Rows are points. The last column is the point's height on a tilted bowl or saddle (a function of degree 2), plus a little noise. Count its main directions that bend up, bend down and stay straight.
In the rows, zero is written as 128.

Points (15 x 4):
[[106 106 109 123]
 [172 140  81 118]
 [131 175 138 125]
 [139 160 139 122]
 [124 132 134 120]
 [141 177 145 127]
 [ 89 109 138 157]
 [141 139 141 120]
 [108  69 123 133]
 [127 126 117 110]
 [207 129 183 198]
 [ 56 161 157 202]
 [ 78 103 132 170]
 [ 87 164 121 145]
 [117 127 154 141]]
Directions: 2 up, 0 down, 1 straight

Points:
[[145 115 138 122]
 [124 178 140 105]
 [150 139 154 122]
 [ 95 156 101  89]
 [130 127 118 117]
 [ 92  87 147 107]
 [ 80 182 116  72]
 [169 124 194 101]
 [188  59 132  69]
 [156 138 105 112]
 [103 110 120 109]
 [ 81  87 103  80]
 [130 122  98 106]
 [121 135 128 119]
 [105 156 201  94]
 [116 102 104 101]
 [127 158 108 107]]
Directions: 0 up, 3 down, 0 straight

Points:
[[ 89 120 138  77 173]
 [112 136 142  94 153]
 [113 146 109 135 130]
 [132 150 136 157 147]
 [122 114  98  99 141]
 [137  98 179  89 119]
 [108  60 138 117 123]
 [141  66  99 141 137]
 [156  78 129 106 138]
 [103  94 159 170 162]
 [ 58 126 146 148 184]
 [ 76 115 170 157 187]
 [124  98  87 126 127]
 [ 82  94 121 141 135]
 [ 95 134 156 127 165]
 [140 118 118 101 140]
 [ 40 123 161 110 205]
 [137 132  63 131 107]
 [101  92 145 104 144]
 [168 119  73 123 135]
 [127 167 179 138 158]
 [163 140 161 123 120]]
Directions: 2 up, 2 down, 0 straight

Points (22 x 5):
[[107 142 159 134 117]
 [111 149 127 102 111]
 [107 157  87 126 107]
 [107  88 133 112  99]
 [162 169  90 121 116]
 [ 78 146 149 100  93]
 [104  90 101 174  77]
 [111 140 139 134 116]
 [140 114 108 131 114]
 [107 134 138 117 113]
 [ 89 155  76 125  92]
 [196 143 189  85  65]
 [134 159 135 132 119]
 [156 114 107 173  98]
 [127 113 161  87 101]
 [148 201  78 132 107]
 [119  90  92  91  93]
 [139 160 172 189 107]
 [107 142 164 170 112]
 [138 117 176 104 109]
 [ 89 139  76 143  87]
 [ 63 128 117 151  75]]
Directions: 0 up, 3 down, 1 straight

Points, 44 rows:
[[115  94  84 104 123 125 124]
 [158 133 119 164  94  96 167]
 [ 93 141 114 113 125 158 143]
 [120 131  68 142 160 136 103]
 [110 157 112  98 175  74 148]
 [152 150 109 122 194  96 125]
 [145 118 142 127 123 130 134]
 [ 79  84 120 174 107 141 159]
 [117  95 121  52 146 136 143]
 [139 188  86 135 186 181 148]
 [114 150 124  83 169 141 164]
 [148 147  96 118 128 119 160]
 [124 122 123 144 179 144  97]
 [ 89 130 148 130 121 130 157]
 [122 165 119 122 208 128 135]
 [153 100  67 140 120  88 185]
 [157 183 102 180 140 145 159]
 [105 138  94  49 130 151 142]
 [126  66  97 137 132  95 157]
 [162 174 138 131 133 121 136]
 [120 129 135  87  99 120 117]
 [174 121 163  99 131 150  87]
 [ 90 146 116 134 103 181 122]
 [177 127 106 131 141  92 175]
 [124  92 138 107 104  64 128]
 [109  99 197 138 134  63  97]
 [140 176 120 149 184  75 134]
 [164 100 105 172 164 156  83]
 [122  67  73 117 176 151  54]
 [141  93  78 126  89 139 140]
 [125 128 137 166 146 130 125]
 [147 226 176 115 159 120 149]
 [130 171 131 129 144 109 152]
 [136 149 165 180 109 176 112]
 [110  91 168 134 182 121 121]
 [141 105 125  98 121 129 140]
 [126 132 160 153  92 137 131]
 [151 114 122 129 142 119 138]
 [139 126 122 111 172 172  97]
 [ 97 114 157 143 135 145 165]
 [116 141 141 115 165 156 139]
 [117 160 186 181 126 131 122]
 [152  86  86 134 116 222  27]
 [107 141  77 130 159 154 111]]
Directions: 2 up, 3 down, 1 straight

Points:
[[ 89 136 115  87 138 114  91]
 [ 88 134  92 101 147 148  86]
 [142 147  48 161 115 144 143]
 [124 126 134 122 185 107  98]
 [133 148 135 140 154 134 119]
 [130 158 110 106 123 128 123]
 [145 145 153 162 153 139 108]
 [118 156 157 178  81  10  14]
 [137 133  96 148 151  83 131]
 [145 105 171 143 165  98 102]
 [126 116 169 150 132 170 121]
 [113  75 119 113 137 147 136]
 [159 134 141 120 158 178 111]
 [148 132 140 132 194 178 107]
 [169  99 121 158 107 140 100]
 [103 120 105 150 107  81 164]
 [162  83 144 155 101 121 108]
 [148 137 144 138 110 116 128]
 [153 131 139 125 191  92  75]
 [111 101 162 136 187 144 139]
 [ 98  66  94  97 112 109 165]
 [ 98 117 127 169 121 196 103]
 [132 118 159 106  94 137 129]
 [125 120 158  71 152 132 141]
 [100 153 129 167 212 162 124]
 [113 146 116 121 109 159 106]
 [111 114 193 137 122 111  98]
 [170 115 154 102  78  93 175]
 [104 141 169 104 110 188 100]
 [124 103  93  92 135 122 137]
 [109  53  96 120 122 148 144]
 [127 141 115 179 120 161 111]
 [103  80 152 150  92  99 109]
 [110 138 155 103 130 172 118]
 [155 144 111 162 160  66  85]
 [ 73 168 110 161  93 113 126]
 [121  92 135 104 191 115 112]
 [109  98 128 121 136 108 139]
 [154 118 128 129 138  68 133]
 [ 86 156  47 153 111 133 178]
 [ 82  68 139 107 163 130 129]
 [125 125 112 117 126 203  66]
 [159  43 108 141 144 132 129]
 [105  86 149 128 123  97 128]]
Directions: 2 up, 3 down, 1 straight

Points (68 x 9):
[[110 146 131 205 115  95 144 145  76]
 [151  94  89  61 110 104 186 134 132]
 [116 109  80 106  81 109 117 177 119]
 [107 157 152 139  87 128 143 113 144]
 [122 177  75  93 118 140 116 145 166]
 [171 184 143 123 139  99  62 180 132]
 [ 90  57 110 186 137  76 129 126  58]
 [127  79 129 108 107 122  71 132 129]
 [126 109 117 126 189 127 139 146 127]
 [ 93 130 129 138  93 149  96 116 123]
 [108 121 116 133 152  95  99 126 123]
 [116 133 120 132 102 155  74 115 131]
 [118  63 114 152 149 175  87 161 169]
 [142 104 107  52  88 174  65 149  57]
 [180  97 106 128 109  56 159 125  80]
 [ 84 100 103 151 109 174 120 130 121]
 [108  83 152 122 163 183 116 134 143]
 [194 128 160  85 161 136 142 144  85]
 [183 166  99  98 161 135 113 127 151]
 [166  93 145 115 123 111 100 107 128]
 [ 96 136 136 133 132 114 176 201 124]
 [100 110  96 136 157 158 162 113 145]
 [155  92 131 165 169 122 103  86 130]
 [141 116 119 179 142 105  90 117 112]
 [144 100 107 100 146 120  98 161 125]
 [126  88 125 160 116 151 191 121 114]
 [172 123 126 152 134 142 121 105 119]
 [121 109 183 120 101 122 147 111 134]
 [130 181 126 128 130 120 117 144 148]
 [156 100 122  93  82 129 185 164  79]
 [172 139 122 133 104  67 135  87 132]
 [142 116 148 104 117 128 122 153 107]
 [ 95 157 159 135 182  94 180 143  89]
 [104 103 100  85 131  61 140 122 122]
 [139 158 109 127 133 211 135  90 160]
 [134 136 132  89  68 166 103 158  90]
 [134 196 162 110 107 160 129 117 175]
 [133 157 119 121 110 117 134 133 132]
 [116 178  74 133 153 143 139 131 174]
 [106  91 202 125  90 141 150 129 143]
 [111 128 148  70 178 139 122  97 139]
 [120 114  90 158 146 160 143 109 145]
 [125 112  52 122 101 182 162  94 143]
 [145  95 126  79 139 145 159 162 101]
 [161 129 134 114 158 117 100 116 134]
 [ 41 188 144 119 130 134 137 215 244]
 [ 91 130 131 104 146 155 151 122 136]
 [167 141 144 104 117 143 127 154  96]
 [102 145 116 171 148 147 139  88 127]
 [176 124 101 140 105 114 153  95 120]
 [105 133 121 154 150 143 178  91 131]
 [ 89 102 110 129  95 140 137 115 103]
 [172 137 117 179 115 152 164 118 101]
 [124 146 145 125 115 160 142 123 135]
 [200 166 131  99 148  23 118  94 161]
 [127 142 132 100 125  80 134  95 151]
 [142  96 122  82  89  91 149 123 130]
 [161 120 140 136 149 157  96 194 113]
 [147 120  92 133  73 129 142 145  95]
 [175 140  90  90  93  91  87  95 201]
 [165 136  96 144 144 167 143 127 147]
 [ 49 137 163 182 131 136  92 128 155]
 [ 39  73 120 158 148 165  76 108 108]
 [135 156 120 105 192 115  95 124 142]
 [142 132 172 107 152 152 195 152 132]
 [123 111 128  53 130 156 120 176  86]
 [127 132 135  94 141 169 123 128 126]
 [ 72 151  93 119 133 164 168  99 144]]
Directions: 4 up, 3 down, 1 straight

Points, 63 rows:
[[144 120 177 122  95 156 114 134 161]
 [155 154  88 110 171 161 134 142 157]
 [135 163 185 122 118 129  56 102 142]
 [116 110  92 127 103  77 131  93 143]
 [124 108 118 116 157 123 174 128 137]
 [133 101 140 134 200 101  85  99 173]
 [ 81 103 123 113 107 115 146  87 144]
 [ 67 116 119 116 132 116  95 128 126]
 [175  56 100  96 146  94 146 128 176]
 [175 149 133 143 129  79 193 102 174]
 [124  61 147 186 132 110 130 102 144]
 [161 113  86 116 170 141  99 127 159]
 [100 123 116 190 136 134 130 149 112]
 [135  76 126 125 124 178  76 163 163]
 [109 108 177 149 101 169 102 103 149]
 [136 129 141 192  91 108 135 129 131]
 [163  78 160 124 212 192 170 158 200]
 [ 99 163  76 151 119 140 170  98 139]
 [136 192 121 161 136 116 110 116 135]
 [152 114 135  97  82 135 144 149 169]
 [106 173 142 113 171  88  95  84 164]
 [125 108 140 121 102 116 157 108 143]
 [145 114 147 122 139 126 132 133 141]
 [124 130 128 152  99 124 125 149 129]
 [129  73 149 135 119 139  71  90 156]
 [110  89 147 151 134 103 144 101 141]
 [160 110 125 106 115  90 134 136 153]
 [127 113 164 151 161 199 100 112 140]
 [147  97  86 118 124 120 135 144 146]
 [178 140  67 141 134 161 189 126 164]
 [175  79 178 134 156 104 114 111 176]
 [102 131 158 102  80 136 153 136 162]
 [176 115 113 104 136 203 115 122 182]
 [ 94 146 228 139 143 135 120 143 167]
 [167  87 146 128 166 167 162 135 165]
 [164 133 132 154 114  72 163 168 174]
 [ 93 154  88 127 136 128  74 129 125]
 [109 141 163  81 137  98 152  93 169]
 [109 179 147 166 154 138 143 116 126]
 [171 162 118 171 141 105 164 111 151]
 [147 167 106 109 168 164 145  87 168]
 [115 139 154 190 148 112 184 185 146]
 [108 134 143 121 142 130 103 156 122]
 [ 90 109  87 151 112  94 132 137 136]
 [ 95  80  75 136  54 138 125  72 175]
 [151 208 125 126 126 187 146 141 169]
 [ 84  92 121 147 139  40 129 150 173]
 [132 100 134  97 151 104 159 150 154]
 [135 108 102 144 168 155 194 135 130]
 [126 120  99 121  71 134 141 128 147]
 [114 212  79  95 162 139 130 110 171]
 [131  91 141  81 142 124 131 119 157]
 [145 140 142 102 104 140 172 120 162]
 [159 160 158 200 153 137 176 112 136]
 [118  91 177 153 138 106 145 152 154]
 [156 112 160 147 153 159 132 136 142]
 [148  64 139 159  92 145 118 124 152]
 [ 59  99 147 149 105 134 132 127 138]
 [145  89 179  92 172 154 160 144 191]
 [ 85 110 138 148 144 174 166 110 123]
 [129  83  92  87 108 119 179 123 148]
 [176 169 140 172 146 150 137 186 154]
 [115 110  87  88 141 194 135  99 163]]
Directions: 5 up, 0 down, 3 straight
